Each row of a before or after table is a point. The points were changed in one or more steps. Then noise was added and the rows were shuffled. The steps act on columns, c1 being the first. Write out the steps. A step turns or swaps two columns, mirrors them in a line or flattens them onto one, adds a multiple of one to another, or multiplies or shifts one. Angles are multiples of 10 degrees, from the lower column toward the higher: turns from -170 to 170, lines from 10 to 170 but not 90. Use the fewest steps. Two steps may share a column if one is a turn and the other turns, adds or multiplies; they go together, in the order done. Otherwise the lowest column goes first.
In the rows, 128 means zero.

Before:
[[180 116 112]
 [146 149 174]
 [ 83 129 139]
 [177 170 114]
 [155 176 133]
 [112 149 123]
 [137 184 181]
 [ 81 101 126]
 [121 126 117]
 [114 108  99]
 [126  98 157]
 [174 157 109]]
After (12 x 3):
[[145 125 109]
 [110 128 127]
 [180 134 109]
 [111 127 120]
 [ 90 122 127]
 [143 127 183]
 [142 131 174]
 [136 134 174]
 [104 130  89]
 [141 130 147]
 [117 123  81]
 [176 133 122]]
Steps: mirror c1 and c3 in the line at 30 degrees; multiply c2 by 0

Before, 11 rows:
[[194 133 120 142  81 110 109 141 137]
 [135 158 116 150 141 175 133 132 130]
 [158 165 108 121 143 138  94 160 129]
 [130 162 129  83 145 117  65 114  88]
 [160 139 106 138  78 100  99 133  79]
 [192 142 102 147 145 100 129 163 134]
 [128  87 112 146 144 103  95 169 135]
 [129 143 136  96 146 157 126 145 111]
 [129 130 134 129  87 116 117  29 130]
 [126 155 162 151 142 112 119 128 127]
 [126 154 115 139 103 101 128 151 129]]
After:
[[ 95 126  66 142  83 109 138 188 135]
 [114 149 133 149 102 102 166 176 138]
 [168 144 121 161 144 109 141 115 134]
 [134 158 123 101 147 156  85 132 126]
 [ 98 156 106 131 146 135  79 146 150]
 [130 188 127  98 146 119  80 102 118]
 [ 97 157 103 140  79 101 142 186  93]
 [113  84 135 130 149 102 135 154 113]
 [ 83 132  78 150 146  98 173 146 137]
 [113 143 124 161 138 182  67 119 142]
 [136 130 123 132  87 112 136  71 131]]
Steps: turn c1 and c3 by -110 degrees; turn c2 and c4 by 20 degrees; turn c2 and c9 by 30 degrees; add -1 times c5 to c8; add -1.5 times c6 to c7

Before:
[[130 134  69 143  82 151 159 136  95 113  79 155  58 129]
 [144 149 121 169 125 123 160 163  95 163 118 110  91 110]
 [119  62 106 117  47  94 117 153 177 107 126 170 133 128]
 [124  93 138 109 103  72  94 132 155  90 125 155 155  97]
 [141 124 123 134  92 112 187 153 113  65 107 144  89 119]
 [148 129 158 160 154 144 124 117 126 155 156 116 135 138]
 [133 133 142 146 160 125 135 138 146 149 134  80  91 120]
 [135 129 154 128 131  68 125 127 175 135 146 154 121 122]
 [157 164 120 165 112 148 136 152 149 139 130 116  84  97]
 [113 148 146 143 162 139 146 157 127 137 167 127  98 101]]
After (10 x 14):
[[125 158 128 115  52 163 116 155 176 196 125 170 132 129]
 [167  84 122 137  95 145 188 150 113 171 103 145 116 116]
 [115 142 156 161 155 110 124 117 127 104 157 119 125 138]
 [154 143 138 144 157 131 135 139 143 104 130  81 103 118]
 [112 118 150 114 101 182  93 133 155 173 129 152 158  95]
 [147 141 113 167 122 135 157 164  96  93 118 113  87 111]
 [162 117 106 166 114 111 137 153 151  95 130 116  97  95]
 [184 119  70 144  81 100 161 136  92 148  78 156  78 127]
 [133 135 153 129 129 187 126 125 175 117 143 155 128 120]
 [141 124 136 143 161 113 149 159 134 106 168 132  91 101]]
Steps: add -1 times c4 to c1; turn c1 and c13 by 60 degrees; turn c2 and c3 by -20 degrees; turn c2 and c10 by -130 degrees; multiply c6 by -1

Before (12 x 24):
[[ 87  98 118 118 119 172 162  66 160 159 123 162  84 150 103  70 119 151
  137  78  95 177  97 142]
 [190 124 139 113  73 155 124 122 175 141 118 127 101 127 130 126 139 118
  132 146 121 114 156 125]
 [176 117 155 119  70 129  97 123 146 171 172 149 100 156 142 154 113 101
  151 160  86 126 119 103]
 [ 99 161 116 163 144 113 174 129 143 130 116 163 148 144 113 111 134 121
  165 127 135 114 161 105]
 [110 158  94 166 106 117 139 127 142 134  96 166 121 102  94 147 156  93
  164 148 133 137 160 144]
 [105 138 123 170 124 134 156 130 161 105  92 165 101 117  95 121 141  69
  143 112 178 131 129 111]
 [ 70 107 127 102 136 203 140  76 148 134 140 146 110 159 116 109 113 130
  108 112  74 138 102 146]
 [102 114 167  91 120 154 137  68 175 131 125 183  66 144  96 101  99 147
  110  74  71 131 114 160]
 [ 98 132  86 153 128  96 152 118 168  97 117 138 151 135  87 159 151 107
  164 128 137 151 153  90]
 [108 177  92 188 124 118 118 152 158 102 120 163 172  96 121 139 150 115
  158 124 144 156 152  83]
 [170  88 122 132  81 135  82 104 149 174 124 145 115 126 130 147 105 133
  133 153 105  84 123  98]
 [ 87 160 113 161  94 102 147 124 126 126 133 130 148 123 101 138 153 125
  125 115 154 134 137 110]]
After (12 x 24):
[[ 87 126 137 162 101 102 147 124 161 126 133 131 147 114 101 138 153 125
  134 116 153 133 113 104]
 [175 145 119 119  97 130  98 122 117 170 172 149  99 110 142 139 109 101
  137 160  86 151 155  96]
 [102 174 114  91 129 154 139  69 114 131 125 183  66 129  96 118 105 146
  107  74  71 102 167 169]
 [ 97 168 152 153 131  96 152 118 132  98 117 138 151 130  87 163 142 108
  161 127 137 142  86  78]
 [ 87 160  97 117 130 171 161  66  99 159 124 163  84 129 103 141 117 151
  130  79  94  53 119 146]
 [ 70 148 102 102 148 203 139  75 107 134 140 146 111 139 116 127 119 131
  110 112  75 105 127 150]
 [109 142 160 166  99 117 139 127 158 133  96 165 121 112  93 145 146  93
  161 147 132 139  93 148]
 [105 162 129 170 120 134 156 129 138 105  93 165 100 124  94 128 136  70
  141 112 178 121 122 106]
 [170 149 122 133  92 135  82 103  88 173 124 145 115 108 130  99 106 132
  124 154 105 166 122  90]
 [ 99 141 162 162 147 113 174 129 161 130 117 162 147 139 113 107 124 122
  154 127 134 120 117  97]
 [191 176 156 113  86 154 124 122 124 141 119 128 100 103 131 116 138 117
  134 145 121 133 139 125]
 [108 158 152 188 111 117 117 152 176 103 120 162 172 118 122 159 143 115
  155 124 144 123  92  70]]
Steps: swap c2 and c9; swap c3 and c23; flatten c5 and c14 onto the line at 30 degrees; mirror c16 and c22 in the line at 30 degrees; multiply c19 by 0.7; turn c17 and c19 by 20 degrees; multiply c24 by 1.3

Before (10 x 64):
[[ 95 116  85 104 154  77 111 142 102 129 105  99 155 111 117 120 144 130
  157 115 145 169 130 142 141 174  88  90 120  95 148 136  81 155 100 103
  118 119 120 125 154 132 112 174 123  89 106 143 104  99  96 142 130  76
   91 121  96 128 133 172 145 127 121 106]
 [109  94 135 128 175 155  98 149 162 137 162 127 143 155 130 118 156 110
  115 165 128 126 139 102 130  92 133 134  96 113 136  73 140  94 109 112
  154 125 115 117 118 164 137 120 115 101 154 148 118 150 174 162 181 159
   95 155  93 154  97 107 155 112 132 123]
 [ 94 138  87 158 125 120 108  93 168  92 130 103 141 154 132 148 113  79
   99 145 154  95 182 146 141 146 105 121 119  91 119  92 163 151  83  87
  157 140 102 168 159 112 144 128 142 134 157  81 117 134 153 144 134  85
  130 166 152 126 111 174  79 136 174 125]
 [133 139  88 147 169 135 160 137 118 117 171  85 133 136  80 112 112 151
  156 106 134 102 130 112 125 111 148  90 117 104 138 134 155  92 113 101
  104 131 139 120 139 145  84  93 120 166 143 143 108 150 124 149 130 127
  150  88  77 127 109  97  81 113 177 145]
 [140 107 102 134 172  97 159 108 132 128 105 138 164  83 153 106 107 104
  152 162 170 121 140 155 109 174  79 112 149 173 128 132 127  85 169  81
  175  65 169 185  92 154 139 173 133 125  93 146 163 142 167 125 173 150
  111  96  89 181 132 142 156 126 131 157]
 [122 155 140 139 128 153 104 124 121 159 144 103 160 140 122  85 164 147
  164 149 171 167 122  90 111 115 158 109 112  99 129 106  87 141 106 116
  140 100  99 151 106  84  86 175  99 163 137 125 139  80 166 116 101  94
  155 124 144 104 104 145 117 101 170 151]
 [142 154 147 101  96 147 110 150 157 123 118 140 117 150  97 111 149 155
  164 121 111 122 124 153 135 171 150  90 162 124 159 100  86 156 121 135
  116 125 174 137  93 140 135 163 136 165 151 122 167 134 108 151 136 112
   88 139  91 149 124 146  87  86 188 144]
 [138  79 112 101 126  98 134 160 156 170 148 145 192 117 118  65 135 151
  112 108 121 137 103 107 122 113 155 151 137 174 164 130 150 144 145 128
  143  64 178 197 135 124 150 105 158 125  84  95 131 123  93 142 147 131
   81 125 151 131 174 153  80  88 129 120]
 [125 128 168 152 107 142 167 161 161 149 106 126 145  85  95  66 138  92
   81 164 138 148 119 139 104  92 117 157 168 143 168  87 102 107 133 117
   89 118 167 155 147 130  72 136 100 135 122 112 110 121  88 109 180  84
   72 135 133 114 105 107 100  77 130 102]
 [134  99  99 143 184 142 164 136 148 170 144 153 183 108 100 103  96 148
  119 108 116 149 184 148 105 178 127 165 141 101 122 106 119  89  97 129
   90  79 116 139 117 167 152 100 121 100 104 117 101 138 130 107 142 136
   94 162  98 119 151 112 132 130 114 145]]
After:
[[141 107 102 134 171  98 158 108 132 128 106 140 164  83 155 108 107 104
  151 163 170 121 139 154 110 173  78 141 150 172 128 132 128  85 168  80
  175  64 169 185  92 155 139 173 133 126  94 146  95 142 166  67 173 149
  110  98 118 181 132 141 156 126 130  99]
 [122 156 140 140 128 153 104 124 121 159 144 103 161 140 122  84 164 148
  163 148 170 168 121  90 110 115 157 171 113  98 128 105  88 142 106 117
  141  99 100 152 106  84  85 174 164 163 136 125 133  81 165 150 101  94
  156 124 134 104 104 145 117 101 170 116]
 [137  78 112 100 126  99 134 160 156 169 149 146 192 117 118  65 135 152
  112 109 120 137 103 108 122 113 155 105 137 174 163 129 149 144 145 128
  144  65 178 197 135 124 150 105  98 124  84  95 116 123  93 135 147 131
   81 126 149 131 173 154  81  88 128 125]
 [ 94 138  87 158 124 120 108  93 168  92 130 104 141 153 132 147 113  81
   99 144 153  95 181 146 140 146 105 160 118  91 119  92 161 152  83  88
  156 141 101 169 159 112 144 128 114 134 157  81 153 133 153 149 133  86
  130 165 143 125 111 174  80 135 173 126]
 [133  99  99 143 184 141 164 136 148 169 144 153 183 109 101 103  96 148
  119 108 116 149 183 148 104 178 128  79 141 100 123 107 118  90  98 129
   90  79 116 139 117 166 152 100 140  99 105 117 140 138 131  83 142 136
   94 163 120 119 151 112 132 131 114 113]
 [109  94 135 128 176 156  98 148 161 137 162 127 143 155 129 117 156 110
  116 165 128 125 139 102 130  92 134  99  97 113 135  74 140  95 110 113
  155 124 114 116 117 164 137 121 138 101 154 149 128 150 175  94 180 158
   94 155 107 155  96 106 155 112 131 138]
 [ 95 115  85 103 154  78 110 143 101 129 105  99 156 111 117 120 143 129
  157 116 145 169 129 141 141 174  88 190 120  93 147 137  81 156 100 102
  117 119 121 125 154 132 112 174 127  89 106 143 176 101  96 122 130  77
   91 121  94 127 133 173 146 127 120 150]
 [126 128 168 152 106 141 169 161 160 149 106 126 145  85  95  66 137  93
   82 164 138 150 119 140 103  91 117 125 169 144 169  88 103 108 132 117
   89 117 167 155 147 129  71 137 146 136 122 112 146 121  90  68 179  83
   72 135 168 114 105 107 100  78 131 162]
 [132 139  88 146 169 135 160 136 117 117 171  84 133 136  81 112 112 151
  156 106 134 102 130 113 125 110 148 158 118 104 139 135 155  92 113 101
  104 133 138 119 139 145  83  93 141 166 143 142 160 150 123 121 129 126
  150  87  74 127 109  97  81 112 177 115]
 [143 155 149 101  96 146 109 150 158 122 119 140 116 149  97 111 149 155
  164 122 112 123 125 152 135 171 150 187 161 125 159  99  87 157 122 135
  116 125 175 136  93 139 134 163 125 165 151 123 109 134 108 122 136 112
   88 139  88 149 124 145  88  86 188 110]]
Steps: add 0.7 times c54 to c28; turn c28 and c49 by -160 degrees; turn c45 and c64 by -160 degrees; add -1 times c53 to c52; turn c52 and c57 by -30 degrees

Before:
[[135  75 124 188 112 119 147 114 114 139 119  86 142 100 138 114 141 152
  104 123 138 112 116 153 147 146  79  98 139 211  96 137 120  56 167 115
  102  75 157  79 140 114 144 111 134 116  91 142 127 109 175 179 154  72
  130 104 141 131 106 155 148 132 132 132]
 [108  89 152 118 148  95 156 151 151 161 113  77 135 158 134 145 111 114
  160 118 142 105 125 103  82 103 127 118 121 151 144 130  94 182 142 161
  110 159 130 129  93 109 101 100 176 156 145 127  96 114 130 150 156 140
  103 146 127 127 120  94 149 147  89 129]
 [143  82 130 160  77 109  93 106  78 140 126 111 139  91 179  93 125 152
  101 114 147 113 111 176 125 123 113 138 143 193 107 126 140  86 137 128
  131  73 162 120 156 148 150 138  93 113  89 129 163  89 154 185 124  81
  144 141 177 183 110 156 137 145 137 119]
 [ 90 126 156 133 192 141 131 145 140 115 105 118 165 153 113  98 136 115
  177 129 125 135 156 145 115 101 123 119 118 146 173 169 112 153 161 161
  142 153 116 125 105 121 108 119 174 122 136 150 137 151 117 114 142 127
  117 140 100 121 150 124 110 170 108 132]
 [ 72 139 146 113 165 156 150 119 168 133 115 142 161 135 100 128 148 105
  185 152 126 106 133 101 116 132 119 108 126 129 122 132 125 143 138 160
  111 144 136 156 113 131 100  80 150 139 165 132 105 139 113 111 131 141
  111 170 126 126 163  97 159 136  66 105]
 [106 138 174 130 166 139 166 126 170 177 125 157 122 167 110 154 119 122
  167 153 106 110 152 130 103 119 116 126 140 119 141 162 120 150 147 127
  132 121 146 150  76 129 118 128 152 149 113 156 107 149 107 100 139 129
  137 158 113 121 160 106 138 167 111  89]
 [177 124 116 135 165 132 166  78 114 111 103  95 101 167  94  85 160 168
  140 136 155 152 144 101 172 114 139 153 139 157 163 110 110 132  81 118
  156 144 108 129 144  92 145 105 135 113  69 192 166 178 118 124 102 139
  120 108 152 119 195 137 109 136 140 156]
 [150 131  81 113 131 163 159  64 116 105 104 117 100 141  89  92 182 166
  141 175 170 177 186 110 168 117 137 199 103 121 170 117  98 146 119  96
  159 125 143 160 168 101 166 124 138 163  63 158 159 175 136 110 105 131
  138  79 101 112 175 172 117 154 165 153]
 [ 94 119 157 145 150 113 141 138 149 167 126 146 149 158 112 150 126 102
  164 143 109 107 139  98 111 122 126 119 147 107 164 173  89 145 158 178
  125 146 143 151 112 127 115 126 149 114 141 130 120 151 138 121 114 142
   88 126 128 101 149 137 133 143  51 124]
 [143 112 103 172 109 129 147  90  68  78  89 176 102 123 137  66 140 147
  127 113 168 132 150 116 164  92  88 123 187 179 118 115 139 133 134 117
  161 131 156 118 152 144 164 153  97 136  90 151 166 144 142 154 127 146
  161  84 126 158 167 187 146 175 159 142]
 [106  80 122 152 112  98 127 112  91 135 144  72 129  72 139  78 116 162
  110 108 125  94 113 171 157 161 108 133 194 185 105  90 123  87 148  86
  108  89 175  65 166 154 129 135 121 110  76 105 141 114 166 162 132 108
  146 111 168 151 124 154 131 147 149 147]
 [108 131 162 126 158 124 134 129 159 141 124 123 166 154 116 116 148 101
  159 139  93  98 152  93 121 128 138 126 115 144 159 175 102 120 156 150
  102 121 138 115  80 111 113 142 161 165 140 121 102 133  99 160 162 164
  107 152 139 129 174 111 145 160  79 126]]
After (12 x 64):
[[176 124 118 135 167 133 167  78 113 109 102  96 101 167  94  84 159 168
  139 135 156 151 144 100 173 114 139 112 139 157 169 110 111 134  81 120
  172 144 156 124 143  91 147 106 135 113  70 192 165 178 118 124 101 139
  120 108 152 119 194 138 109 138 140 156]
 [109  89 152 119 147  95 158 150 151 162 114  76 135 157 133 145 111 115
  158 118 142 104 126 102  80 104 128 127 120 153 158 131  95 131 141 143
  120 159 116  77  92 110 101 100 176 156 145 128  96 116 129 150 157 141
   97 147 127 127 120  92 151 146  90 129]
 [ 90 126 157 133 192 141 130 144 141 114 104 118 164 152 114  99 136 115
  177 130 126 134 158 146 115 101 123 115 116 145 191 169 112 127 160 168
  165 152 122 106 105 121 108 118 174 121 136 149 137 152 117 114 143 127
  113 138 100 122 150 123 112 172 109 131]
 [106  81 122 152 112  98 126 113  91 134 144  72 129  69 139  78 116 163
  110 107 125  94 113 172 157 160 110 176 193 185 100  90 123  83 147  72
   97  89 124 190 164 154 129 134 121 108  78 106 142 115 166 164 131 108
  114 112 167 150 125 156 130 146 150 148]
 [ 94 117 156 147 150 112 141 138 149 166 125 146 150 159 111 149 126 101
  165 143 109 107 140 100 110 122 126 141 147 106 184 172  89 167 159 172
  144 146 117 103 112 127 116 127 150 112 141 130 120 151 139 120 114 142
  106 126 129 100 149 138 134 144  50 124]
 [ 73 141 145 114 165 155 150 119 168 132 115 141 161 136  99 128 149 105
  185 153 125 107 133 102 117 130 120 130 126 128 125 134 123 155 137 175
  106 146 108 104 112 130 100  80 149 138 165 132 105 140 113 111 131 142
  130 168 125 127 162  96 159 136  65 105]
 [108 138 176 128 166 138 167 127 169 179 124 156 124 167 110 155 118 123
  169 153 106 109 151 132 103 120 116 145 139 118 147 163 119 133 147 133
  139 122 122 100  77 128 117 128 152 147 113 156 107 149 106 101 140 130
  143 157 113 121 160 107 139 166 111  90]
 [143  82 130 161  76 108  93 105  78 140 125 111 141  91 178  93 125 152
  103 113 146 113 111 178 124 124 113 164 142 193  97 126 139 122 137 119
  119  74 133 170 155 148 148 138  93 113  89 130 164  87 153 184 124  80
  146 142 177 182 110 157 137 145 136 118]
 [143 112 102 171 109 129 147  90  67  78  88 177 101 124 135  64 140 147
  128 114 168 132 149 117 162  91  88 155 189 179 101 115 139 100 134 118
  154 131 120 125 155 143 163 153  97 137  91 152 166 144 141 154 127 146
  146  84 125 158 168 187 145 175 157 140]
 [108 131 162 126 156 124 132 129 159 142 122 123 166 153 117 116 148 100
  160 138  94  98 150  93 120 128 137 136 114 144 183 176 103 135 157 147
  120 120 124 141  79 111 112 142 162 167 141 122 102 132  99 159 163 164
  105 153 140 129 174 108 145 162  80 127]
 [150 132  82 113 131 162 161  65 116 105 104 117 101 140  90  91 183 166
  142 174 169 178 185 109 168 117 136 155 103 121 179 117  97 140 119 114
  180 125 197 100 167 101 165 125 138 163  64 158 158 175 134 110 105 130
  150  79 101 111 174 173 118 154 166 153]
 [137  75 124 187 112 120 146 113 114 139 120  84 140 100 138 115 140 152
  105 124 139 112 117 153 148 147  80 151 139 211  89 138 121 110 167 111
   86  76  93 212 141 114 144 109 134 116  91 141 127 109 176 179 154  73
  114 103 141 131 105 153 147 132 133 131]]
Steps: add 0.5 times c6 to c36; mirror c28 and c39 in the line at 40 degrees; multiply c31 by 1.6; turn c31 and c37 by 20 degrees; turn c34 and c40 by -110 degrees; turn c34 and c55 by 40 degrees

Before, 8 rows:
[[200 140 158 100  85 129 139 172 117 144 166 104 130 137 151 119 105  78
  132 150 128 157 142 163 119 150 171 112 107  98 168 138 149  90 136 137
  141 116 130 121 170 132 129 124 116 148 155 141 139 128 125 122 141 145
  142  96  95  85 166  76 159 150 166  95]
 [172 118 113 183 106 128 126 129 138 132 138 176 107 101 123 147 149  98
  185  81 131 134 162 103  97 103 127 133 120 122 135 146 101 142  81 165
   76 109 153 149 121 175  94  83 179 118 176 156 125 107 125  87  96 123
  120 117 151 155 118 158 154 105 119 159]
 [124 186 130 123 149 175 111  97 151  86 134  77 158 144 114 112 128 134
  130 168 152  84 129 150 141 190 133  93 170 128 143  78 166 110 157 111
  160 166 148 136 159  91 169 126 155 146  88 127 165 167 120 177 112 130
  124 167  83  91 137  67 115 177 147  92]
 [ 86 177 108 122 178 135 102 111 142 107 120  92 173 120  98 120 166  87
  123 155 173  76 107 172 201 163 162  87  96 121 180 107 174 159 175 107
  188 143 133 132 154  97 165 136 103 161 106  79 172 151 126 179 108 141
  123 153 117 110 151  66  92 189 168  65]
 [131 101 118 181 127 125 122 132 129 111 144 150 107 103 153 173 139 139
  180 126 121 132 139 127 132 119 151 129 142 101 103 139 129 146 116 166
   91 134 125 153 128 141 137 133 140 106 131 116 132 111 129  97 114 113
  131 106 148 132  91 138 145 120 116 137]
 [166 110 159 154 109 117 122 148 140 170 133 153 129 112 182 141 132 137
  139 142 133 147 152 148 121 112 142 114 123 107 108 172 121 127 113 129
  102  86 150 115 133 182 105 111 149 128 158 162 122 100 129  77 113 101
  130 112 182 133 122 137 134 122 127 160]
 [186 100 157 147  94 125 127 155 146 174 145 116 121  96 149 131 128 140
  158 146 116 138 136 145 107 142 182 120 129 115 156 166 124  82 107 127
  123 110 144 131 129 128 104 151 141 137 159 137 148 115 110 125  98 128
   92  90 135 117 144 139 132 126 105 129]
 [117 133  94 159 151  76  88  95 164  95 156 129  69 148  97 169 151  98
  186 102 156 136 128 105 135  90 128 150 149 165 117 154 102 173  96 149
   74 144 120 151 105 158 105 100 196 133 132 142 129 119  95 107 120  93
  137 162 153 197  76 142 156 148 117 146]]
After:
[[154 188 119 121 147 176 112 178 162  88 135  79 157 143 136 110 129 134
  131 167 151  84 130 152 142 189 134  96 171 128 145  78 165 109 157 110
  162 167 147 125 157  89 169 125 155 145 140 126 119 168 120 179 113 133
  125 166  83  93 139  68 115 178 147  91]
 [115 135 150 162 155  77  88 146 162  94 157 128  71 146 176 170 151  99
  187 102 156 137 128 105 133  92 129 154 149 164 117 156 102 174  94 148
   75 145 120 133 104 159 104  97 198 130 113 143 100 121  96 106 120 155
  135 163 155 199  75 143 154 148 118 145]
 [ 85 108 159 153 111 119 121 113 124 171 130 150 128 112 103 139 132 137
  140 141 133 145 150 147 120 114 141 112 123 109 106 171 122 127 117 129
  101  86 152 125 131 184 103 110 149 130 154 163 144  99 132  77 112  73
  129 112 182 132 124 135 134 123 127 163]
 [ 76 100 126 149  93 125 126 131 126 174 144 117 120  98 113 131 128 139
  159 148 116 137 135 147 107 143 184 120 128 113 157 168 123  79 106 126
  123 110 142 126 126 128 104 150 142 136 171 135 161 114 110 124  98  95
   92  90 133 119 143 140 132 128 105 131]
 [ 69 119 136 183 107 128 126 125 116 131 139 179 105  97 135 148 148  97
  186  81 130 135 161 104  97 105 128 138 121 122 134 144 103 139  79 165
   74 111 153 128 120 174  93  84 177 118 153 155 126 109 124  86  95 142
  121 117 150 155 117 159 156 103 120 160]
 [ 86 140 115 101  85 129 140 117 101 143 165 105 129 138  96 121 106  76
  131 147 127 155 143 166 117 153 172 111 106  98 170 138 150  90 136 137
  142 115 129 127 171 131 130 124 116 149 188 141 171 128 124 124 142  99
  143  95  94  86 167  76 159 148 166  94]
 [124 103 158 181 127 122 121 128 128 114 143 148 108 105 118 173 137 140
  181 127 121 132 137 128 132 120 151 133 142 103 103 138 129 145 117 167
   91 134 126 130 128 142 138 135 140 107 131 118 133 110 127  97 114 125
  131 106 146 135  91 138 148 119 115 135]
 [155 176 111 121 177 135 103 175 156 106 118  92 172 120 142 122 166  86
  124 154 173  77 106 173 201 163 164  86  94 120 181 107 174 162 174 107
  187 143 130 120 154  97 164 135 104 159  97  79 138 150 124 181 109 159
  125 152 116 113 154  67  90 190 170  65]]
Steps: turn c1 and c47 by 110 degrees; turn c1 and c9 by 20 degrees; turn c15 and c54 by 140 degrees; turn c3 and c54 by -120 degrees; mirror c8 and c49 in the line at 60 degrees; flatten c28 and c40 onto the line at 10 degrees
